Each row is a point. Each copy is the shape, with its points in the same order, turned, moved and blurred by noise. Some copies are also mirrored. Which?

Shape:
[[-26  35  35]
 [ -1 -40 -20]
 [  1 -19   3]
 [ 10   6   3]
 [  7  33  23]
 [-20   2  30]
 [-30   3   5]
 [ 19  19   3]]
Copy 1 (8 x 3):
[[ 22 -15  42]
 [-18   7 -41]
 [  2  -3 -22]
 [ 19  16  -6]
 [ 39   6  20]
 [ 13 -24  13]
 [-10  -4  11]
 [ 31  25  -5]]
Copy 1 is: only turned
Copy 2, 8 rows:
[[  1  -7  60]
 [ -2  -5 -34]
 [ 14  -3  -7]
 [ 16  21  10]
 [ 23  17  39]
 [ 11 -16  28]
 [-13  -7  15]
 [ 14  28  14]]
Copy 2 is: only turned
Copy 3:
[[  3  55 -14]
 [-10 -31  27]
 [  6  -4  18]
 [ 18   2  -3]
 [ 28  31 -17]
 [ -1  34  13]
 [-17  19   0]
 [ 29   3 -15]]
Copy 3 is: only turned

Shape, 10 rows:
[[ 21  -1  31  17]
 [ 42 -31 -44   0]
 [ 35  34  43   9]
 [ -3 -33   0 -49]
 [-40  -1  27 -48]
 [-36 -40  24  19]
 [-13  23  46  -7]
 [ 12 -14 -43  27]
 [ -5 -48  29  25]
 [-27 -32  -4  -7]]
Copy 1 (10 x 4):
[[ 17 -40  10 -13]
 [-28 -43 -39 -49]
 [ 23 -35  42 -28]
 [ 30   9 -52 -41]
 [ 40  54 -15 -27]
 [ 12   5 -27  32]
 [ 34  14  25  -6]
 [-50 -31 -21 -24]
 [ 22 -33 -38  18]
 [  4  15 -31  -7]]
Copy 1 is: mirrored
Copy 2:
[[-22 -10   4  23]
 [ 37 -47 -44  21]
 [-18 -14  39  26]
 [-15 -47 -33 -38]
 [-32  -7  -8 -60]
 [-45  18 -49  -1]
 [-34  11  20 -16]
 [ 39  -6 -46  24]
 [-44  -4 -47  23]
 [-15  -3 -50 -21]]
Copy 2 is: only turned

Shape, 7 rows:
[[ 19   9   9 -27]
 [  4   1  16  -2]
 [ 23   1  -7  -9]
 [  6  10  -7  -7]
 [  6  18   3 -29]
 [-34 -22 -27  20]
 [-31 -43 -25   7]]
Copy 1, 7 rows:
[[ -5  31 -31  -3]
 [  4   8 -15  -1]
 [  0  30 -19  17]
 [ -9  23  -8   8]
 [-17  29 -22 -12]
 [-24 -26  14  36]
 [-24 -31  -6  44]]
Copy 1 is: only turned
Copy 2 (7 x 4):
[[ 28  -5   3   0]
 [  0 -12  12  -6]
 [  9  -1  -8  12]
 [  5   6  -7  -6]
 [ 23   4   0 -18]
 [-46 -17 -26 -22]
 [-38 -39 -40 -19]]
Copy 2 is: only turned
Copy 3:
[[ 23  -9   9  12]
 [ -5  -2  -1   7]
 [ 10 -26   6  -3]
 [  9 -15 -12  -8]
 [ 28  -4  -7   6]
 [-28   3 -25 -50]
 [-24   9  -2 -60]]
Copy 3 is: only turned
Copy 4:
[[ 37  -5  -4 -12]
 [ 11   7  15   4]
 [ 16   0 -17   0]
 [  4   3  -2 -15]
 [ 22  -7   5 -25]
 [-50 -14   9  12]
 [-41 -25  14  29]]
Copy 4 is: only turned

Shape (11 x 6):
[[-11   0 -20 -15 -23 -14]
 [ 11  -8  22  -9   5   3]
 [ -4  11 -16  29 -18 -12]
 [ -1   6  -7 -34  13  16]
 [ 22  16  28  25  26  38]
 [-24 -39   9  12 -28  -5]
 [ 13 -15   3  -9  18  -9]
 [-12  34   0 -16  14  41]
 [ 27 -15  22  32 -18 -22]
 [-34 -29  -9  31   1  18]
 [-15  15  11  16  17  -2]]
Copy 1, 11 rows:
[[ 11 -10  -2 -25  -2 -11]
 [  3 -12 -15  14 -33  16]
 [ 16  10 -16  10  14 -19]
 [-11  -1   6 -16 -24  29]
 [  0  30 -14  52 -28  36]
 [ 41 -11 -46 -13 -21  -8]
 [ -6 -22 -20   8 -13  22]
 [-13  41  12  -4 -30  26]
 [ 29 -24 -28  43  -8 -13]
 [ 27  23 -57 -12  -3  14]
 [-14  18 -29  13 -17  -1]]
Copy 1 is: only turned
Copy 2:
[[-16  37  -1  18   3 -24]
 [  0   2  -3  -6 -16   9]
 [-16   4 -13  -1  24 -37]
 [ 16  34 -20  12  -8  13]
 [ 18 -26 -44 -32   3  14]
 [-24 -15   7  33 -19 -29]
 [ 17   7  11  -1  -3   2]
 [  6  26 -60   5   4  19]
 [-18 -22  17 -27  -4 -29]
 [  3 -26 -22  43   5 -27]
 [ -8  -5 -19   6  26   9]]
Copy 2 is: mirrored
Copy 3:
[[-10  18  -9  -6 -17 -26]
 [ 21  -5 -18  -6 -18  14]
 [ -2  21  32  -6 -19  -9]
 [ -1  -9 -31  21  -4  -2]
 [ 21 -29  16  15 -15  52]
 [ 14 -11   4 -50 -23 -21]
 [ 32   5 -15   1  -4  -3]
 [-27 -26 -13  25  -3  24]
 [ 44  22  21 -26 -37  13]
 [ 10 -32  28 -29   5 -17]
 [  1   4   8 -10   6  24]]
Copy 3 is: only turned
